Each row is a point. The ring and each string are closed loops that go straight from each point to the next, and from the last back to the first. Before rounding, they use only three directions, however many columns there are. Count how often each string passes through the ring. Passing back the other way cancels.

Ring (9 x 4):
[[ 59   5  -2  -7]
 [ 42  25  -9 -13]
 [  3  30 -11 -14]
 [-19  14  -6  -9]
 [-25  -5  -1  -4]
 [-10 -33   7   3]
 [ 16 -43  11   5]
 [ 37 -40  11   5]
 [ 60 -16   4  -2]]
String (6 x 4):
[[ 40  49 -11 -17]
 [ 50  28 -29 -19]
 [ 31   3 -21 -13]
 [ 27  12 -12 -11]
 [ 25  28 -36 -21]
 [ 25  47 -20 -19]]
Times through: 0

Ring, 10 rows:
[[ 48  25  -7   3   7  -8   6  11   3]
 [ 37  43 -14  -2   4 -13   3  19   9]
 [  0  57 -23  -6   0 -22  -3  31  12]
 [-32  49 -24  -5  -1 -26  -7  35   6]
 [-54  27 -21   0   0 -26  -8  32  -3]
 [-60  -2 -15   7   2 -21  -6  23 -15]
 [-39 -31  -5  14   7 -12  -1   9 -24]
 [-10 -38   3  17  10  -6   4   1 -25]
 [ 15 -31   6  16  11  -3   6  -2 -21]
 [ 42  -9   3  11  11  -2   8   0 -11]]
String (7 x 9):
[[  3  -9  23   7  11 -10   2  11 -17]
 [ -3  -2 -18  10   5 -11   2  10 -10]
 [  6 -32 -31  19   7  -3   6  -5 -17]
 [ 28 -41 -18  21  10   2  10 -12 -20]
 [ 24 -16 -27  15   7  -3   7  -2 -11]
 [ 11   3  19   5  10 -11   2  14 -12]
 [ 24 -14  40   8  15  -6   5   7 -20]]
Times through: 0

Ring:
[[ 42   0 -12  -2  13  -4  -3  14   2   0   0   1  -3  -5]
 [ 28  25  -1  -3  21  -6  -8  14  12   5  -6  -3  -1  -2]
 [  0  31   8  -6  18  -3  -9  12  19   4 -11  -5  -2  -1]
 [-18  23  13  -8  11   0  -6   8  21   1 -13  -5  -5  -2]
 [-26   0  14  -9   0   5  -1   4  18  -4 -11  -2  -8  -4]
 [ -8 -27   5  -8  -7   6   5   3   8  -8  -5   2  -9  -7]
 [ 13 -31  -5  -5  -5   4   5   6   1  -7  -1   3  -8  -8]
 [ 36 -18 -14  -3   5  -1   1  11  -1  -4   2   2  -6  -7]]
String, 17 rows:
[[ 18 -10   4  -5   5   1   0   8   7  -1  -4   2  -4  -5]
 [ 20 -12 -19  -4   3  -1   1  10   1  -6   0  -1  -8  -8]
 [ 34 -28 -29  -2  -1  -1   4  11  -6  -9   5   1 -10 -10]
 [ 32 -24 -27  -2   1  -1   3  11  -4  -8   4   0  -9 -10]
 [ 22 -10 -17  -4   5  -1   0  11   2  -5   0  -1  -7  -7]
 [ 17  -6  -1  -5   7   0  -1   9   7  -2  -4   1  -5  -5]
 [ 28 -10   1  -4   7   0   0  10   5  -1  -3   3  -3  -5]
 [ 25  -3 -11  -3   9  -2  -2  11   4  -2  -2  -1  -5  -6]
 [ 34   1 -23  -2  11  -5  -2  14   1  -3   1  -2  -6  -7]
 [ 57   2 -30   0  16  -8  -4  17  -3   0   4  -1  -4  -7]
 [ 60  -1 -11   0  17  -5  -3  15  -1   3   2   3   0  -5]
 [ 33  -5   9  -3  11  -1  -2  10   7   3  -4   4  -1  -3]
 [ 23  -2  -2  -4   9  -1  -2  10   7   0  -3   1  -4  -5]
 [ 32  -2 -20  -2  10  -4  -2  13   2  -3   1  -2  -6  -6]
 [ 53 -12 -32   0   9  -5   0  15  -6  -4   6   0  -6  -8]
 [ 51 -23 -17  -1   6  -2   2  12  -5  -3   4   4  -4  -8]
 [ 36 -22   0  -3   4   1   2   9   1  -2   0   5  -3  -6]]
Times through: 2
String (28 x 14):
[[ 14   7  -6  -5  11  -2  -4  11   9  -1  -5  -2  -5  -4]
 [ 25  18 -16  -3  17  -6  -6  15   8   0  -3  -5  -4  -4]
 [ 38  27 -16  -2  23  -9  -9  17   8   4  -3  -4  -1  -3]
 [ 51  34  -6  -1  29 -10 -11  18   9   9  -4  -2   3  -1]
 [ 38  21   8  -3  22  -5  -8  14  11   7  -6   1   2  -1]
 [ 26  12  12  -4  17  -2  -6  11  12   5  -7   1   0  -2]
 [ 14   8   1  -5  11  -2  -4  11  11   0  -6  -1  -4  -4]
 [ 19   8  15  -5  14  -1  -4  10  13   4  -8   2   0  -2]
 [ 22  20  13  -4  19  -3  -7  12  14   6  -8   0   1  -1]
 [ 14  12   7  -5  13  -2  -5  10  13   2  -7  -1  -2  -3]
 [ 10  20  -6  -5  15  -4  -6  12  12   0  -6  -5  -4  -3]
 [  9  31  -6  -5  19  -5  -9  14  15   2  -8  -6  -3  -2]
 [  6  12  -7  -5  11  -2  -4  11  11  -2  -6  -4  -6  -4]
 [  9  15   8  -5  14  -2  -5  10  15   2  -8  -2  -2  -2]
 [  9   8  11  -6  11   0  -4   9  14   2  -8   0  -2  -2]
 [  5  11  -6  -5  10  -2  -4  11  11  -2  -6  -4  -6  -4]
 [  3  36  -5  -5  20  -6 -10  14  17   3  -9  -7  -4  -2]
 [  6  47   2  -5  25  -7 -12  15  20   6 -11  -8  -1   1]
 [ 11  41  13  -5  25  -5 -11  14  21   8 -12  -4   1   1]
 [ 15  21  21  -5  18  -2  -7  10  17   7 -10   1   1   0]
 [ 11   5   8  -5  10   0  -3   9  12   1  -7   0  -3  -3]
 [  9  15 -10  -5  12  -3  -5  12  11  -1  -5  -4  -6  -4]
 [ 18  32 -14  -3  21  -7  -9  16  12   2  -5  -7  -4  -3]
 [ 32  44 -10  -2  29 -10 -12  18  13   7  -6  -6   0   0]
 [ 34  37 -10  -2  27  -9 -11  18  12   6  -5  -5   0  -1]
 [ 47  37   2  -1  30  -9 -12  18  12  10  -6  -2   4   1]
 [ 43  24  10  -2  25  -6  -9  15  12   9  -6   1   4   0]
 [ 25   9   8  -4  15  -2  -5  11  11   3  -6   1  -1  -2]]
Times through: 3

Ring (6 x 14):
[[  0  29  39  19 -24  16  31   2 -19   6  -1 -29  16 -34]
 [-24  16  15  10 -22  -6  16  17  -9 -33  -4 -36   5 -14]
 [-29 -13 -12   0  -4 -15  -5  13   6 -42  -7 -16 -10   5]
 [ -3 -40 -34  -7  27  -5 -24  -8  19  -9  -6  27 -25  14]
 [ 18 -28 -17   0  26  13 -12 -19  11  23  -4  33 -17  -1]
 [ 17   5  22  13  -1  22  15 -15  -8  28  -3   4   4 -26]]
String (30 x 14):
[[ 20   8   6  12   8  20  11  -9  -6  28   4   8  -4 -21]
 [  0  -1  10   8  -3   8   8  -4  -3   2  -4  -4   0 -15]
 [ -6   6  35  12 -19  11  20  -7 -10   0 -10 -18  13 -25]
 [-10   6  33  11 -20   7  19  -4  -9  -7 -10 -21  12 -23]
 [ -2   1   9   8  -4   7   9  -1  -3  -2  -4  -7  -1 -14]
 [-13  15  36  14 -26   7  24   2 -13 -11  -8 -30  15 -26]
 [-10  44  54  24 -40  13  42  10 -26  -6  -2 -49  25 -42]
 [ -3  51  43  25 -33  15  41  14 -27  -1   5 -46  19 -41]
 [  3  34  18  18 -13  13  25  11 -16   4   7 -25   5 -28]
 [ -7  11  13  11 -11   5  14   5  -7  -9  -2 -18   2 -17]
 [-17   5  19   9 -17   0  13   5  -6 -20  -8 -24   6 -15]
 [-34  28  41  15 -42  -5  30  19 -17 -41  -8 -56  19 -25]
 [-26  44  39  20 -41  -1  36  24 -23 -33  -1 -60  19 -31]
 [ -7  40  23  19 -22   7  30  18 -19 -10   6 -39   9 -29]
 [  3  21   9  14  -5  10  17   7 -10   2   5 -16   0 -20]
 [ -9   2  12   8  -9   3  10   2  -4 -11  -5 -14   1 -14]
 [-13   5  19   9 -15   3  14   2  -6 -14  -7 -20   6 -16]
 [  2  13  12  12  -6  10  15   2  -8   3   1 -12   1 -20]
 [ -6   0  11   8  -6   5   9  -1  -3  -6  -5 -10   0 -14]
 [ -4   6  18  10 -10   8  14  -1  -6  -3  -5 -13   4 -18]
 [  8  12  16  13  -4  15  16  -3  -9  13   0  -7   2 -23]
 [ -2   4  22  11 -11  10  14  -5  -7   2  -6 -11   6 -20]
 [  2   7  41  14 -19  17  23 -12 -12  12 -10 -13  16 -30]
 [ 24  12  36  17  -6  30  23 -20 -13  41  -3   3  11 -35]
 [ 21   3  33  14  -4  27  18 -22  -9  37  -6   7   9 -31]
 [ 31   3  17  13   9  29  13 -21  -7  46   1  17   0 -27]
 [ 36   3  14  13  13  32  12 -23  -6  53   2  23  -1 -27]
 [ 19  -5  27  11   0  25  13 -23  -5  34  -7  11   6 -26]
 [ 21  -2  32  13  -3  27  16 -25  -7  37  -8  10   9 -29]
 [ 33   9  25  16   5  33  18 -22 -10  51   1  15   4 -32]]
Times through: 3

Ring, 6 rows:
[[ -9 -13  14   5 -29   4  27  -1 -12 -28 -17   8  17 -32]
 [ -9  25  21  -4  -6  10   8   8 -12   5   2 -12   3   8]
 [ -9  32   3  -6   8  14  -7  11   0  21  13 -23  -2  32]
 [-19  10 -28  -4   8  13 -18   9  13  21  14 -21   3  33]
 [-24 -15 -25   1 -11   8  -4   2   8  -2  -1  -4  12   2]
 [-14 -28  -7   7 -29   4  20  -3  -2 -28 -17  10  20 -31]]
String, 31 rows:
[[ -2  13  32   1 -20   6  25   4 -18 -15 -10  -2   9 -16]
 [-15  25  46  -5 -16   6  18   6 -28  -5  -5  -4   3  -8]
 [-21  28  41  -7 -11   7  10   7 -26   3   0  -8   1   1]
 [-15  10   5  -2  -8   9   4   5  -5   1   1  -9   6   5]
 [ -3   9 -10   1  -4  11   3   7   6   3   2 -13   8  11]
 [  3  21 -10  -1   4  14  -1   9   9  12   8 -21   4  24]
 [ -6  47   5  -9  16  16 -13  14   0  33  20 -31  -7  47]
 [-11  48   1 -10  19  17 -19  15   2  38  23 -34  -8  53]
 [  3  32 -28  -3  20  18 -17  14  21  32  20 -34  -2  52]
 [ -3  13 -23   0   5  14  -7   9  14  14   9 -20   5  27]
 [ -3  19 -32  -2  14  16 -16  11  20  25  16 -27   2  42]
 [-14  28 -36  -7  23  18 -31  14  21  40  26 -34  -4  60]
 [ -9  14 -41  -3  15  16 -22  11  23  27  18 -27   2  44]
 [ -8   5 -38   0   8  14 -14   8  21  17  11 -21   6  31]
 [-24   5 -43  -4  11  14 -26   9  20  25  16 -22   3  40]
 [-35   0 -25  -6   1  11 -21   6   7  17  11 -14   4  24]
 [-37  -5 -15  -5  -6   9 -13   4   0   8   5  -7   7  11]
 [-33  -7  -9  -3 -11   7  -6   3  -3   1   1  -4   9   2]
 [-27 -10 -10  -1 -14   7  -1   2  -1  -4  -2  -2  11  -3]
 [-18  -7  -9   0 -13   8   3   3   1  -5  -3  -4  11  -2]
 [ -3 -13 -26   5 -11   9   6   3  14  -8  -4  -6  15  -1]
 [-12 -38 -28   9 -27   5  15  -3  10 -28 -17   9  23 -28]
 [-19 -47 -13   9 -39   1  24  -7  -1 -41 -25  19  26 -47]
 [ -8 -46 -15  12 -39   2  30  -6   3 -44 -27  18  28 -49]
 [ -3 -29 -13   9 -29   5  24  -2   4 -32 -19   9  22 -32]
 [-12 -37  12  10 -45   0  38  -7 -14 -48 -30  22  26 -58]
 [-21 -22  30   4 -41   0  33  -4 -25 -39 -25  19  20 -51]
 [-20  -2  15  -1 -20   5  13   2 -14 -12  -8   1  11 -15]
 [-12   0   0   1 -13   8   8   4  -3  -6  -4  -5  10  -4]
 [  2  -4 -10   5 -13   9  14   3   6 -11  -6  -6  13  -5]
 [  2   0   2   4 -16   8  19   3   0 -14  -8  -4  13 -10]]
Times through: 3
